Each row of a before or after table is a point. The points were changed in one or more steps. Then noise was added and the rows were shuffled. The steps act on how far a point lies along the listed directions, d1 being the first. Name the steps. A step turns or swaps two directions, mirrors them in a line or flattens them onto one, adds a multiple of one to another, or multiplies one. Angles are multiples of 10 degrees, from the lower direction toward the higher: turns from -170 to 170, lines from 10 to 170 but not 90. Use the fewest steps. Two steps may share a direction if one is a turn and the other turns, adds or multiplies; they go together, in the order done. Otherwise the lowest direction goes first.

Directions:
(1): [50 -5]
(2): [ -5 -50]
Before:
[[-31  34]
 [ 24 -33]
 [ 27 -29]
 [ 31 -15]
 [-35   1]
 [ 14 -17]
 [-35  22]
 [ -5  -5]
 [ -1  30]
 [-24 -17]
 [ 15  -9]
 [-30   4]
 [-31  30]
 [ 15 -28]]
After, 14 rows:
[[ -4 -83]
 [ -6  52]
 [  0 -82]
 [-18 -60]
 [ -1 -47]
 [ 12 -46]
 [ -2  92]
 [  4  90]
 [-12  82]
 [  3 -95]
 [  0 -13]
 [-15  -5]
 [  2 -26]
 [ -8   6]]
Steps: multiply d1 by 0.4; multiply d2 by 3

Directions:
(1): [-17  14  -9  16   6  82]
(2): [ 32  48 -20  14  60 -11]
(3): [ 37 -32  60  34  21  11]
(4): [-56 -24  15 -21  57  -6]
(5): [-38  53  45  29 -17 -17]
(6): [ 21  26  37 -69  -1  17]
Before, 9 rows:
[[-19 -23  -2  14  21   8]
 [ 64 -34  63 -18  18   8]
 [  2  81   2  31 -48 -18]
 [ -6  12   5  30   8 -56]
 [ -8  -8 -11   3 -46 -49]
 [  0  34 -10 -11   8 -43]
 [-37  14  40  37 -37   6]
 [ 28 -43  60 -27  16  19]
 [ 24  69  73 -28 -33 -20]]
After:
[[  7 -20   9  33  57 -17]
 [  4  -4  35  34   0 -41]
 [ 43  -9   4  -3  23 -30]
 [ 64  58 -27  20   7 -34]
 [ 10  13  40  -7 -29  70]
 [-23  60   3  35  25  -4]
 [ 46   5  38  -3 -37  89]
 [-48 -20  -5   5  25   4]
 [117  94  28  -4 -25  18]]
Steps: turn d1 and d3 by -70 degrees; turn d2 and d5 by -70 degrees; add -1 times d6 to d4

Directions:
(1): [-19  44  -7  -7  11   1  88 -42 -12 -43   6]
(2): [ -4 -35 -55  63 -63  -8  12  12   1 -38   9]
Before (8 x 11):
[[ -5  39  30 -41  62  -8  12   1   0   7  11]
 [-45  68  16 -36  27  -1 119 -74  -1 -52   8]
 [ 35   6 -14  -6 -24   0 -22  21  -5   7 -10]
 [-12  34  11 -14   9  -4  17 -15  -9  -5  -2]
 [ 10  31  30 -46  52   1   9 -23 -12   6  -5]
 [-12 -32 -53  49 -49  -6  -4  10  16 -26  -9]
 [-41  57 -21   8   2  27 102 -47 -21 -69  12]
 [ 22  48  40 -48  36  17  42  -9 -12  -3  -6]]
After:
[[ -17   -9  -18   30  -24   28   -5    4    0  -25    7]
 [  19   46   68  -87   92    1  -22  -23  -10   42  -11]
 [  34   49   79  -90   71   21  -10    1   -7   39  -17]
 [ -15   17   42  -48   31   -5   -9  -19   13   21   -3]
 [   5   48   67  -80   97    1  -19    1    2   45    1]
 [  -2   28   26  -24   21   -3  -14   -4   -3   18   -3]
 [ -17  -53  -96   98 -100  -12   15   13   16  -64    0]
 [  35   14  -22   -3  -25    3    4   14   -8   -4   -5]]
Steps: multiply d1 by 0; multiply d2 by 2
